Each row of a before or after table is a point. The points were changed in one or more steps. Then noise was added and the rows were shuffled. The steps act on how far a point lies along the listed directions, d1 being the first. Write out the steps. A step turns or swaps two directions, mirrors them in a line or flattens them onto one, adds a multiple of one to another, or multiplies one. Angles are multiples of 10 degrees, from the lower direction toward the higher: turns from -170 to 170, lines from 10 to 170 but not 90. Use the fewest steps. Two steps may share a direction if one is a turn and the other turns, adds or multiplies; they go together, in the order done. Otherwise the lowest direction goes first.

Directions:
(1): [ 0.07 -0.59]
(2): [0.59 0.07]
Before (11 x 2):
[[-0.91  0.30]
 [ 0.80  0.18]
 [-0.18 -0.11]
 [-0.26  0.86]
 [ 0.13  0.22]
 [ 0.32  0.04]
 [ 0.39 -0.69]
 [ 0.12 -0.20]
 [ 0.20  0.09]
 [-0.10 -0.18]
 [ 0.48 -0.12]]
After (11 x 2):
[[ 0.21  0.91]
 [ 0.21  0.00]
 [-0.23  0.00]
 [-0.17 -0.08]
 [ 0.33 -0.35]
 [ 0.29 -0.16]
 [-0.04 -0.77]
 [-0.68  0.76]
 [ 0.00 -0.29]
 [ 0.84 -0.25]
 [ 0.22  0.11]]
Steps: turn d1 and d2 by -30 degrees

Directions:
(1): [-0.59 -0.03  0.24  0.60 -0.02 -0.53]
(2): [ 0.52  0.48 -0.35  0.13 -0.24 -0.60]
(3): [0.25 0.57 0.75 0.16 0.19 0.20]
(4): [ 0.02 -0.06  0.16  0.18 -0.95  0.29]
(5): [-0.54  0.50  0.03 -0.66 -0.21 -0.15]
(6): [-0.27  0.49 -0.54  0.42  0.11  0.51]
Before (10 x 6):
[[-0.11 -0.42  0.35 -0.40  0.52 -0.78]
 [ 0.63  0.34 -0.12  0.08  0.39 -0.11]
 [-0.12  0.38  0.55  0.09 -0.08 -0.63]
 [ 0.25  0.72  0.09 -0.08 -0.10 -0.69]
 [ 0.01 -0.06 -0.62  0.74 -0.92 -0.28]
 [ 0.48 -0.41  0.53 -0.32 -0.02 -0.37]
 [-0.24 -0.12 -0.56  0.51 -0.56  0.33]
 [-0.16 -0.33 -0.39  0.38 -0.48  0.21]
 [ 0.01  0.08  0.78  0.02  0.31 -0.43]
 [-0.20  0.19 -0.54  0.06 -0.77  0.27]]
After (10 x 6):
[[-0.14  0.07 -0.59  0.55 -1.04 -0.30]
 [-0.30  0.30 -0.53 -0.09 -0.82  0.26]
 [ 0.17 -0.06  0.77  0.22  0.37 -0.40]
 [ 0.04  0.28  0.57  0.24  0.01 -0.61]
 [-0.15 -0.39  0.36 -0.47  0.54 -0.80]
 [-0.34 -0.02 -0.53  0.37 -0.61  0.32]
 [ 0.49 -0.49  0.56 -0.29  0.00 -0.38]
 [-0.32 -0.22 -0.39  0.25 -0.54  0.16]
 [ 0.73  0.25 -0.14  0.17  0.40 -0.10]
 [ 0.33  0.61  0.07  0.05 -0.07 -0.68]]
Steps: add -0.5 times d3 to d5

Directions:
(1): [ 0.01 -0.40 -0.11 -0.33 -0.23  0.31 -0.78 -0.11  0.58  0.51  0.52]
(2): [-0.03 -0.10 -0.62  0.28 -0.40  0.54  0.62  0.17  0.39  0.46 -0.46]
(3): [-0.23 -0.53  0.33 -0.82 -0.14  0.36  0.13  0.28  0.12 -0.58 -0.46]
Before (13 x 11):
[[ 0.05 -0.37 -0.45  0.02 -0.31  0.46  0.37  0.16  0.22  0.25 -0.26]
 [ 0.19  0.68  0.04  0.48  0.41 -0.35  0.74 -0.20 -0.53 -0.70 -0.29]
 [ 0.23  0.07  0.79 -0.24  0.18 -0.37 -0.96 -0.42  0.27  0.23  0.72]
 [-0.01 -0.36  0.47 -0.86  0.31 -0.22 -0.54  0.13  0.19 -0.44  0.43]
 [-0.15 -0.17  0.75 -0.70  0.44 -0.46 -0.83 -0.01 -0.35 -0.82  0.15]
 [-0.12 -0.20 -0.01 -0.41 -0.09  0.19  0.02  0.15  0.29 -0.15 -0.36]
 [-0.06  0.31 -0.01  0.28  0.23 -0.16  0.31  0.18 -0.48 -0.39 -0.34]
 [ 0.15 -0.12  0.12 -0.07  0.13 -0.33 -0.53 -0.30 -0.30 -0.12  0.50]
 [-0.17  0.12 -0.35  0.24 -0.02  0.09  0.86  0.11 -0.06 -0.39 -0.19]
 [-0.09 -0.28  0.50 -0.64  0.11 -0.14 -1.39 -0.49  0.19  0.00  0.54]
 [ 0.00  0.75 -0.57  0.42  0.28 -0.37  0.63 -0.36 -0.37  0.24 -0.16]
 [-0.12  0.23 -0.22  0.40  0.12 -0.20  0.36  0.13 -0.12  0.12 -0.21]
 [-0.12 -0.09  0.73 -0.71  0.29 -0.07 -0.78  0.13 -0.34 -0.66  0.38]]
After (13 x 11):
[[ 0.22  0.05  1.05 -0.33  0.35 -0.51 -1.23 -0.47  0.15 -0.01  0.83]
 [-0.02  0.25 -0.23  0.37  0.03 -0.02  0.49  0.31 -0.34 -0.21 -0.47]
 [-0.18  0.11 -0.57  0.32 -0.15  0.17  1.09  0.17  0.09 -0.29 -0.30]
 [-0.09  0.03  0.76 -0.64  0.39 -0.21 -0.86  0.07 -0.40 -0.62  0.48]
 [-0.15  0.16 -0.38  0.40  0.00 -0.07  0.44  0.21  0.00  0.17 -0.34]
 [ 0.02 -0.29  0.55 -0.76  0.37 -0.43 -0.69  0.04  0.10 -0.42  0.62]
 [-0.10 -0.11  0.75 -0.61  0.41 -0.51 -0.87 -0.10 -0.37 -0.72  0.19]
 [ 0.13 -0.11  0.27 -0.10  0.17 -0.31 -0.55 -0.32 -0.34 -0.24  0.52]
 [ 0.08 -0.32 -0.45  0.05 -0.31  0.42  0.38  0.13  0.17  0.26 -0.20]
 [-0.06  0.54 -0.67  0.37  0.17 -0.11  0.85 -0.29 -0.21  0.25 -0.42]
 [-0.12 -0.23  0.76 -0.70  0.26 -0.39 -1.72 -0.64  0.05 -0.21  0.77]
 [ 0.18  0.64 -0.26  0.57  0.18  0.00  1.11 -0.10 -0.28 -0.47 -0.57]
 [-0.17 -0.11 -0.07 -0.31 -0.03  0.19 -0.02  0.10  0.27 -0.12 -0.26]]
Steps: add -0.5 times d1 to d2; multiply d3 by 0.7
